Each point is reached from the start by the listed moves, each made 0, 1 or 2 times, or once backwards (-1), plus a little noise. Say if it took an odd or an even number of moves. Then give how often each move was made.
(in the rows, 128 means zero)

Moves:
(1): [174 122 148 141]
(2): [135 151 134 174]
Start: [170 100 163 126]
Points:
[138 153 152 206] -> odd (-1, 2)
[210  70 177  98] -> even (1, -1)
[166  76 159  79] -> odd (0, -1)

Moves:
(1): [160 143 119 120 114 135 134 137 125 119 141]
(2): [125 143 116 125 129 125 130 127 121 132 131]
(3): [125 145 155 136 116 128 119 121 129 134 120]
(4): [126 146 130 154 128 147 143 135 142 117 126]
(5): [134 139 138 131 155 126 117 117 121 110 135]
(6): [118 133 139 112 123 153 130 121 115 124 127]
(7): [117 131 139 119 127 112 146 117 135 132 134]
(8): [118 131 129 118 135 124 125 150 131 115 138]
(9): [135 132 127 117 147 139 127 120 159 135 130]
Start: [123 116 129 128 120 142 134 127 142 132 124]
Points:
[104 123 110 174 172 113 161  95 163 130 123] -> even (-1, 1, -1, 1, 1, -1, 1, -1, 0)
[102 167 221  84  88 134 154 137 155 111 150] -> odd (1, -1, 2, 0, 0, 1, 2, 2, 0)
[191 111  89  83 188 125 119 115 191 129 159] -> odd (1, 0, -1, -1, 1, -1, 0, 0, 2)
[190 175  89 131 155 169 197 170 249  95 173] -> even (2, 0, -1, 2, 0, -1, 1, 1, 2)
[152 157  75 149 113 199 191 160 198 122 137] -> odd (1, 1, -1, 2, -1, 0, 0, 0, 1)
[173 229 152 158 103 216 161 133 139  81 146] -> even (2, 1, 1, 2, 1, 1, 0, 0, 0)
[ 87 159 145 127 134 124 118 128 219 184 107] -> even (-1, 2, 2, 0, -1, -1, 0, 1, 2)

Moves:
(1): [149 129 131 121 125 129 132 113 113 142 127 130 120 125 133 133 113 122
 131 125]
(2): [125 142 139 134 127 129 134 124 140 129 128 132 119 122 122 133 132 131
 127 131]
(3): [125 121 142 122 127 134 145 136 110 135 139 122 119 126 116 128 148 130
 130 127]
(4): [127 125 137 123 132 134 127 134 129 118 108 149 115 131 135 132 132 116
 131 134]
(5): [140 129 133 132 136 127 137 121 139 134 136 132 132 138 123 121 137 133
 132 131]
(6): [122 135 122 115 124 142 128 127 136 123 122 124 129 132 126 139 128 137
 134 126]
(7): [115 112 124 129 122 136 132 135 135 135 129 122 133 122 129 144 134 122
 130 108]
(8): [141 135 124 131 120 146 128 136 124 131 133 121 123 139 137 121 134 136
 126 127]
(9): [149 132 134 125 120 111 132 132 139 145 124 131 118 140 134 144 121 140
 119 141]
(10): [120 136 108 131 136 118 129 128 132 129 140 128 122 129 120 137 130 124
 132 131]
(11): [121 125 140 134 108 124 118 117 133 137 154 140 135 130 128 119 118 141
 122 135]
(12): [119 139 124 120 128 123 127 132 133 135 120 141 138 124 129 124 123 127
 118 118]
(13): [120 133 128 141 126 129 127 123 116 140 107 115 135 143 121 129 126 115
 140 126]
(14): [124 133 137 126 128 124 135 113 124 115 125 120 128 135 134 134 138 127
 121 127]
(15): [131 135 133 128 140 132 119 131 127 135 111 141 132 122 138 124 137 128
 128 136]
(16): [140 138 138 144 132 127 121 129 132 123 132 124 127 148 113 149 110 135
 131 124]
(17): [141 133 125 125 117 114 122 126 132 128 126 143 128 117 130 128 136 138
 131 128]
(18): [127 123 124 137 127 131 132 128 122 132 125 138 122 126 123 126 117 142
 135 131]
(19): [125 131 132 125 129 125 134 139 124 122 135 130 130 122 135 130 121 127
 136 130]
(20): [141 137 123 122 120 135 147 133 128 132 136 137 137 124 121 135 121 122
 119 137]
Start: [132 129 122 113 125 124 134 122 116 125 141 124 120 140 111 121 145 123
 114 110]
Points:
[ 78 129 153 172  82 202 111 136  77 114 179 134  47 199  50 102 157 179
 164 133] -> even (-1, 1, 2, 2, -1, 1, -1, 2, -1, 1, 2, -1, 1, -1, -1, 1, 0, 2, -1, -1)
[161 114  82 152 175 168 158 195 170 147  89 178 110 197 108 178 130 120
 141 116] -> even (-1, -1, -1, 2, 2, 0, 2, 1, 1, 1, -1, 0, 0, -1, 1, 1, -1, 2, 0, 1)
[120 181 142 163 121 177 192 120 136 110 115  50 138 204   7 215  90 133
 149 113] -> odd (-1, 2, 0, -1, 0, 2, 0, -1, 0, -1, -1, -1, 2, 0, -1, 2, -1, 1, 0, 2)
[235 149 147 120 116 108 176 132 142 143 165 112 133 202 184 152 165 130
  91 146] -> even (0, -1, -1, 0, 2, -1, 1, 2, 2, 0, 0, -1, 0, 2, 1, 0, 0, -1, 2, 1)
